Every row gives one point. The points of each table are mixes of a few directions, plus a little noise. How many directions does each table use, and how many do they share? Where both have some left over, give the other angles between the two spaces (their principal angles), to ten degrees, smallest first.
In the rows, zero is written as 128.

First (5 x 3):
[[110 121 139]
 [137 131 123]
 [183 149  95]
 [156 138 112]
 [ 54 101 171]]
Second (5 x 3):
[[124  99 159]
 [133 164  91]
 [120  74 184]
 [135 171  84]
 [129 133 123]]
Directions: first 1, second 1, shared 0; angles 50

First (7 x 6):
[[ 56 176  57 114 113 182]
 [151  98 156 148 118 123]
 [125 161 116  96 159 102]
 [165  76 172 165 104 127]
 [133 119 133 135 121 131]
 [155 146 143  94 174  72]
 [113 120 118 145 104 159]]
Second, 6 rows:
[[136  97 166  76 132 117]
 [125 174 101 123 144 151]
 [106  63 162  94  97 122]
 [168 145 128 182 148  97]
 [113  93 136 140 104 122]
 [121 196  76 150 143 160]]
Directions: first 2, second 3, shared 1; angles 40

First:
[[152 160 112 106 126 109 115 113]
 [ 69  65 122 108 142 219 167  72]
 [ 79 131 105 161 140 159 120 197]
 [164 149 131 103 131  88 118  87]
 [173 161 150 163  80 119 114 152]
 [ 85 117 133 166 156 129 122 145]
 [153  87 157 106 123  85 153 149]
 [149 155 115 109 126 114 116 108]]
Second (10 x 8):
[[ 62 112 122 123 169 151  67  80]
 [194 144 129 132  92 106 185 183]
 [160 142 172 147  57 106 173  95]
 [129 131 141 133 111 125 135 111]
 [142 127  98 119 157 129 127 180]
 [117 124 115 122 151 135 112 135]
 [ 59 107 109 116 189 156  58  95]
 [117 131 166 142  87 123 135  69]
 [122 125 111 121 154 134 115 148]
 [178 138 117 128 113 113 168 183]]
Directions: first 5, second 2, shared 0; angles 30, 30

First (8 x 9):
[[141 124 118 111 121 142 141 141 111]
 [ 77 128 137 166 142 112 112 108 154]
 [ 80 129 138 167 143 112 109 106 155]
 [ 49 108 108 147 133 167 154 138 114]
 [215 143 137  92 116 110 120 132 123]
 [ 55 121 133 172 144 123 117 110 153]
 [208 123 105  60 100 164 166 171  76]
 [198 146 145 110 124  96 106 119 139]]
Second, 9 rows:
[[159 143 124 143 116  72 120 109 135]
 [144 129 116 121 116 120 140 131 115]
 [ 47 110 166 126 174 219 103 143 158]
 [ 85 112 138 114 148 194 129 150 127]
 [153 130 112 121 111 108 143 128 112]
 [160 136 116 133 112  87 133 117 123]
 [132 107  93  82 108 191 182 175  71]
 [ 97 132 161 153 156 127  90 109 170]
 [178 151 123 155 112  34 113  91 143]]
Directions: first 2, second 2, shared 1; angles 50

First, 9 rows:
[[184 119  94 130 163 113 164 132 148  94 104]
 [229 111  68 132 192 102 191 134 163  66  84]
 [ 99 133 146 127 109 135 109 126 118 146 140]
 [ 83 135 155 126 100 139 100 125 112 155 148]
 [187 119  93 130 165 113 165 132 148  93 103]
 [166 122 105 129 152 119 152 130 141 105 112]
 [ 86 135 153 126 101 139 101 125 113 154 146]
 [ 65 138 165 126  88 144  88 124 106 166 156]
 [ 53 140 173 125  81 147  81 123 102 174 161]]
Second:
[[119 102 145 122 164 149  73 101 125 122 135]
 [106 116 146 123 186 134  83 104 143 126 130]
 [185 119  99 143  88 115 167 117 111 105 121]
 [152 138 108 102 115 145 166 205 133 127 110]
 [142  90 140 115 128 168  73 117 102 117 137]
 [167 134 102 189  44  68 184  43  98 114 140]
 [103 164 128 139  76 105 171 144 125 154 135]
 [106 157 125 105 165 128 155 191 163 142 111]
 [ 55 170 149 122 179 107 132 146 170 160 126]
 [146  92 136 118 138 161  78 112 109 113 134]]
Directions: first 1, second 4, shared 1

First:
[[135 159 151 126  99 100 111 123 106 129 139 153]
 [186 129  87 123  92 128 129 127 136 116 204 177]
 [140  84  70 117 137 179 143 134 167 103 152 123]
 [141 139 160 148 166  95 162 123 112 186 123 103]
 [145 131  83 197 134  87  88 160 119  93  92 183]
 [ 90 131 157  77  99 162 117 112 132 112 125 106]
 [136 143 124 141 108 108 104 134 116 112 127 159]
 [152 118  92 101  90 157 123 125 146  98 182 156]
 [ 76 164 219 113 138 101 128 111  94 168  74  81]
 [ 83 110 164 142 202 132 163 129 131 175  57  52]
 [126 101 100 124 142 159 140 133 150 118 130 115]]
Second (11 x 12):
[[ 88 170 107 141 117  99  54 125 132 119 138 206]
 [126 134 132 107 119 104 123 129 102 125 129 143]
 [137 113 169 136 144 102 137 140  90 193 111 128]
 [145 104 180  71 119 121 185 145  88 161 140  70]
 [ 95 126 193 133 139 126 113 162 121 210 123 114]
 [164 128  75 132 117 189 164 100 190  57 163  91]
 [126 134 136 107 114 154 141 132 152 127 166 102]
 [ 89 133  92 149 130 166  93 128 175  64  97 121]
 [122 134 150  93 110 125 136 136 122 139 156 116]
 [195 106  91 192 159 135 156  97 137 131 109 140]
 [125 128  88 143 139  91 102 114  97  84  72 174]]
Directions: first 4, second 5, shared 1; angles 30, 30, 40

First (8 x 14):
[[117 167  99 147 164 152 142 164  80 106 191 177 143 148]
 [130 158 112 126 170 168 119 115 107 155  93 174 137 217]
 [107 107 103 139 137 126 132 155 108  87 118 141 123 152]
 [129  96 120  80 115  95 121 132 155 133 149  95 175  75]
 [161  94 150  87 125  84 111  76 149 199  85  34 147 127]
 [146 127 159 132 104 122 143 138 137  86 114 176 113 109]
 [129 149 135 171 128 138 146 147  98  99 150 154  95 129]
 [105 123 146 144  79 139 109  99 189 159 125  77  93  68]]
Second (8 x 14):
[[128  97 164 131  94  98  78  56 120 124  82  92 125 111]
 [102 149 150 163  79 177  99 120 170 104 130 186  59  74]
 [130 120 133 127 138 119 116 127 107 116 116 141 103 127]
 [103 182 101 116 175 153 189 168 125 159 187 132 176 141]
 [ 70 168 148 127 159 128 125  80  83 136 136 131 125 101]
 [143 124 112 120 156 123 140 165 106 119 131 144 114 147]
 [191  91 105 133  86 139 135 191 190 119 127 135 127 156]
 [162  96 116 101 136  85 139 121 121 151 118  63 196 170]]
Directions: first 6, second 4, shared 1; angles 30, 40, 70

First, 9 rows:
[[129 122 116 139  78 102 158 145 154 142 129 163 135 115 117  90 125 141
  159 112]
 [123 132 138 119 164 147 102 110 108 113 125 102 123 140 131 156 132 121
  100 146]
 [168 190 106 129  90  99 130 216  58 161 191 111  31 157 211 126 184 179
  108 115]
 [125 125 131 127 133 131 124 121 128 124 125 126 131 129 124 131 127 126
  125 132]
 [133 103 126 130 155 145 146 114 156 133 113 128 170 104 122 136  89  92
  158 103]
 [141 144 131 119 166 146 107 135  92 128 142  92 105 141 160 162 136 122
  103 131]
 [113 126 145 118 163 148  94  94 115 103 115 107 130 143 113 154 134 122
   93 159]
 [114 125 145 117 172 152  94  93 113 103 115 101 134 142 116 158 131 117
   93 157]
 [109  82 113 155  31  81 198 124 226 144  96 221 193  83  58  39  94 132
  213  96]]
Second, 11 rows:
[[111 101 123 130 138 131 134 113 134 133 121 124 140 126 125 124 135 125
  122 119]
 [113 133 176 120 147 124  99  81 116 126 139 135  87  98 167 118 151 130
   87 143]
 [117 113 154 136 120  82 115  90 146 123 125 129 113 121 143  89 138 125
  115 128]
 [145 148 156 100 103  91  95 186  99 126 102  89 122 111  82 173  93 137
  133 201]
 [165 158 146 151  71  34 114 126 164 107 130 139 111 146 135  61 115 126
  154 129]
 [139 148 130 122 129 142 124 142 115 127 133 129 119 127 129 145 126 131
  128 135]
 [101  94  91 135 166 195 161 105 131 141 136 139 154 135 139 136 149 124
  122  81]
 [ 97  87  64 149 178 223 184  90 146 143 151 162 165 151 158 122 164 119
  128  42]
 [125 112 112 113 122 129 132 176 115 136 102  96 157 128  78 171 101 130
  143 155]
 [ 78  76 182  94 152 106  89 105 100 138  92  79 119  77 104 164 129 131
   79 194]
 [220 235  76 157  82 150 158 192 141 108 177 187 122 187 150 109 113 131
  196  78]]
Directions: first 3, second 4, shared 0; angles 40, 50, 60

First (9 x 24):
[[111 136 101 103 111 147 113 108 103 176 148 145 107 159 115 133 135 105
  131 138 147 138 102 121]
 [143  98 188 129 140 124  82 162 142  92 197  88 158  99 199 139  71 116
  173 119 141 135 193 112]
 [122 167  82 112 102 130 124 155 130 161 134 156  61 148 114  89 139  92
  115 193 157 139 130  64]
 [115 116 130 177 150 158 134  86 116 150 116 124 123 163  95 159 132 156
  132 122 119 157  79 139]
 [170 128 171 156 147  73 160 199 188  22  87 102 156  50 165  91 117 157
  112 127  97  94 207 122]
 [104 134  94 120 119 156 129  81  96 186 124 150 110 173  88 146 150 123
  123 127 135 143  70 140]
 [145 132 137 159 143 105 163 148 157  80  79 122 137  99 120 112 140 158
  106 126 102 113 142 135]
 [130 114 129  64 114 104 147 102 110 114 103 135 199  97 130 143 152 134
  112  50 102  75 121 218]
 [112 127 120 134 125 157 101 111 110 171 165 130 101 165 124 141 116 112
  147 149 152 159 108 102]]
Second, 9 rows:
[[137 139 117 138 131 110 164 133 142 104  76 137 131 112 106 113 153 148
  100 124 106 109 123 143]
 [119 126 126 102 114 142  92 128 112 158 179 128 117 144 148 133 109  97
  150 139 154 141 135 109]
 [111  91 159 140 144 165  89  84 100 158 181 106 154 157 143 181  98 132
  169  96 137 158 104 150]
 [138 188  71  55  73  92 124 205 145 135 136 166  60 108 143  46 142  60
  101 205 165 102 183  49]
 [123 101 148 165 157 141 152  77 118 121  92 116 171 135 101 170 140 176
  126  75  94 129  84 192]
 [133 109 157 169 152 133 131 122 138 106 123 108 145 125 131 146 115 155
  138 115 114 139 128 138]
 [105 105 130 101 123 163  91  77  86 183 179 126 146 165 131 171 115 113
  158  97 145 145  94 156]
 [134 113 152 169 152 129 138 123 140 103 112 111 144 121 127 141 121 157
  131 116 111 134 127 140]
 [153 180  92 114 105  78 168 203 171  84  73 153  83  86 123  50 155 114
   81 186 125  95 176  76]]
Directions: first 4, second 3, shared 3

First (10 x 32):
[[106 164  90 119 168 116  91 148 129  91  83  29 123  80  80 108 134  94
  110 140 156 108  55 174 121 109 147 158 148 114  89  71]
 [132 110 150 125 113 124 102 127  95 144 128 180 142 139 133  84 103 130
  136 132 156 118 135 102 123 139 153 143 156 159 149 127]
 [116 136 107 125 135 122 151 128 153 114 130  98 115 131 119 158 157 136
  127 121 105 140 117 149 136 116 107 106  98  92 125 136]
 [139 136 147 125 126 125  80  89  89 132 121 181 125 158 159  61  83 117
  123 175 127 132 142 105 118 134 134 148 144 178 159 128]
 [114 134 111 114 128 102 127  94 128 104 132 155 100 173 141 108 141 145
  124 161  94 156 126 139 137 110  99  93  87 106 176 156]
 [170 175 150 153 148 162 104  72 124 140 124 126 116 140 196 121  81  99
  109 179  67 143 177 111 115 144  96 162 119 193 104 132]
 [110 116 112 124 132 123 144 168 141 121 121  82 137  92  85 152 154 129
  130  91 162 113  94 149 131 123 146 127 143  93 102 108]
 [159 115 149 157 116 176 205 169 180 171 159  87 155  81 138 249 152 131
  140  54 114 120 176 116 137 154 122 126 125 115  58 141]
 [127  99 146 128 108 135 132 170 121 151 133 137 158  98 100 134 124 131
  140  85 182  98 125 110 127 142 166 142 168 129 112 113]
 [107  98 124 108 104  94 144 108 120 117 150 200 110 187 131 105 151 169
  141 140 116 154 132 127 140 117 110  78  93  97 201 172]]
Second:
[[179 151 139 152 137 111 117 112 150 114 140 147 127 136 153 116 120 160
   99 150 181  69 158 150 126 122 179 150 143  97 133 164]
 [ 98 123 157 131 128 138 111 149  60 195 114 172 152 141 185  61 157  79
  194 133 150 103 126  40 111 137 108  98 197 218 163  49]
 [147 134 121 131 130 122 131 118 152 105 135 118 120 125 115 146 118 148
  103 131 130 125 133 159 133 124 144 141 109  94 118 158]
 [ 86 102  86  91 114 143 162 131 164  83 125  57 106 105  37 210 111 130
  103  93  31 235  89 183 148 128  76 127  42  83  86 155]
 [ 88 109 115 107 119 142 141 141 118 131 119 104 125 119  98 147 132 105
  145 108  78 184 103 120 133 133  87 112 107 143 119 106]
 [119 127 137 130 129 130 123 135 105 150 124 145 135 133 148 105 138 112
  149 130 138 118 128  99 121 131 123 118 152 158 140 101]
 [175 148 133 148 136 112 121 110 155 107 140 138 125 132 142 127 117 162
   94 146 169  81 153 159 128 120 173 151 130  89 128 169]
 [112 124 142 129 128 134 119 140  92 163 121 151 141 135 157  93 144 101
  163 130 138 118 126  81 120 133 116 111 164 177 146  85]
 [151 136 122 133 131 120 129 117 155 103 137 119 120 126 117 146 116 152
  100 133 135 119 136 162 134 123 148 143 110  91 119 163]]
Directions: first 4, second 2, shared 0; angles 40, 90

First (8 x 32):
[[164 140 173  82 145 140 105 135 135 166 120 131 168  89  81 136 160 146
  138 143 118 165 111 111 165 179 120 143 108  99 142 105]
 [107 138 136 155 152 115 170 197 132 153  96 119 107 108 147 158 121 103
   55 142 171 110 143 137 100 105 135 119 131 153 156  91]
 [104 148  94 182 131 103 148 189 135 130 108  88  98 162 118 162  63 112
   66 133 174  72 164 146 108  75 135 129 122 143 173 120]
 [ 56  82  68 200 161 127 127 164 129  96  96  95 117 158 170 148  94 142
  146 143 155 144 157 190  58  32 168 123 213 170 140 177]
 [189 144 155  59  90 143  84  46 125 126 173 153 159 128  82  91 154 148
  190 109  71 142  97  88 196 206  99 143  79  78  97 135]
 [130 124 108 124  87 128 131  63 117  90 166 154 107 156 159  91 129 117
  160  99  98 107 119 114 131 135 118 117 118 130  85 151]
 [161 138 177  82 139 140 124 128 130 161 125 146 154  84 107 126 172 133
  127 137 116 158 106 106 157 181 117 133 108 109 128  99]
 [113 113 111 139 117 130 136 104 122 104 139 140 114 142 161 111 130 122
  143 118 119 125 126 133 111 113 132 119 143 142 106 145]]
Second (9 x 32):
[[ 88 119 109 148 121 181 131  90 127  87 146 149 124  76  90 117  93 122
   97 138 100 128 141 145 141  71 163 123 129 151 110 111]
 [153 142 183 113  91  99 138 135 163 119 109  88 118 104 183 114 111 162
  148  72 142  90  81  93  81 180  94 133 123 109 121 165]
 [148 130 139  96 121 112 146 134 156 131 126 108 126 113 160 123 120 146
  134 117 125 109 114 100  99 170 109 122 141 101 141 130]
 [132 133 138 131 134  97 119 182 127 163 100 102 143 141 133 144 151 134
  174 117 166 145 125 125 108 138 119 127 108 130 146 158]
 [127 126 100 142 151 161 108  86  96 146 149 151 116 155  71 139 122  88
  111 175 116 142 169 149 194 112 171 141 134 111 152 106]
 [176  84  55  87 158 123 134 191 113 211  93 134 175 196 112 166 186 103
  149 173 158 187 192  85 136  97 118 102 130 155 133 107]
 [176  85 114 139  66 188 114  72 100 122 108 159 138 174 112 115 127 102
   75 101 127 134 148  90 159  47 117 128 101 201  30 122]
 [ 58 164 155 170 150 121 115 138 125 108 143 114 112  74  98 128 105 135
  158 131 133 125 111 181 132 135 166 143 118 108 175 152]
 [ 88 169 159 125 160  70 147 120 146  65 178 145 105 118 191 104 135 164
  102 126  86  88  72 186 104 205  90 133 168  86 144  97]]
Directions: first 4, second 6, shared 0; angles 40, 50, 70, 90

First (11 x 32):
[[123 135 121 137 120 126 135 135 125 132 125 136 132 122 121 133 125 133
  109 124 128 134 123 134 131 123 129 131 142 127 132 117]
 [118 142 112 149 109 125 145 144 121 137 120 145 135 114 112 139 122 140
   86 120 127 141 117 141 136 117 129 133 160 127 138 103]
 [126 131 125 132 124 127 131 131 127 129 126 131 130 125 125 130 127 131
  119 126 128 131 126 131 130 126 128 129 134 128 130 123]
 [158  87 173  68 182 138  80  82 147 102 149  78 108 167 174  97 145  94
  249 151 130  90 160  91 104 159 124 112  36 131 100 201]
 [112 150 104 159 100 122 153 152 119 141 117 154 138 107 103 144 119 146
   65 116 127 148 111 147 140 111 130 137 177 126 143  89]
 [114 147 108 156 103 123 150 149 120 139 118 151 137 110 107 143 120 144
   73 117 127 145 112 145 139 113 130 135 170 126 141  95]
 [117 143 111 151 108 124 146 145 121 138 120 147 135 113 110 140 121 141
   83 119 127 142 116 142 137 116 130 135 163 127 138 101]
 [139 113 144 106 148 132 111 111 135 119 136 110 121 142 145 117 135 115
  172 137 129 114 140 115 119 139 127 122  94 129 118 155]
 [135 119 138 115 139 130 117 118 132 122 133 118 124 137 138 121 132 121
  154 133 129 120 135 120 123 135 127 125 108 128 122 144]
 [149  99 159  86 166 135  95  96 141 110 142  93 114 156 160 106 140 104
  212 144 130 101 151 103 112 150 125 117  64 130 109 179]
 [118 142 113 148 109 125 144 143 121 137 121 145 135 115 113 138 122 140
   88 120 127 140 117 140 136 117 129 133 159 127 137 103]]
Second (11 x 32):
[[116 130 116 124 128 128 136 168 112 120 115 128 147  84 131 129 109 132
   87 115 144 125 137 133 116 148 138 141 127 120 159 129]
 [128 133 156  97 114 153 127 125 171 123 124 134 129 180 157 124 138 111
  154 125 128 133 138 110 127 134 120  88 123 131 106 125]
 [102 144 145 139 108 132 128 106 153 119  77 145 121 140  75 137 147 120
  122 158 123 155  97 169  79 108 114 129 182 156  76  69]
 [150 129 108 143 128 128 140 116 106 147 176 140 121 135 129 132 121 146
  126 124 104 127 122 121 179 119 131 128 127 116 135 149]
 [125 130 137 105 113 145 129 157 149 119 117 125 142 147 165 127 123 118
  123 109 143 127 146 109 130 141 132 106 120 116 141 126]
 [116 102 131 151 190  53 107 121 116 151 129  80 116  54 129 102 147 121
  145 118 169  94 161  99 101 134 123 165  63 161 178 173]
 [117 135 123 138 138 117 141 123 122 145 137 144 125  99 100 125 127 134
  107 134 120 134 122 138 126 131 125 131 134 146 128 132]
 [145 119 113 107 150 151 130 129  88 115 159 134 133  99 116 126 100 136
  127 145 103 120 124 143 134 160 141 141 109 113 128 167]
 [132 134 130 125 126 136 138 115 134 140 147 145 122 139 121 127 129 131
  130 133 112 135 123 129 143 129 123 114 131 134 115 135]
 [137 119 122 130  96 150  94 138 114  68  65  97 141 168 140 150 123 124
  148 138 140 127 108 155  95 104 142 156 165  84 108  71]
 [141 134 126 148 118 114 137 110 144 160 163 135 113 166 146 130 144 136
  140 110 121 130 131 100 180 101 119 108 129 130 133 133]]
Directions: first 1, second 6, shared 1
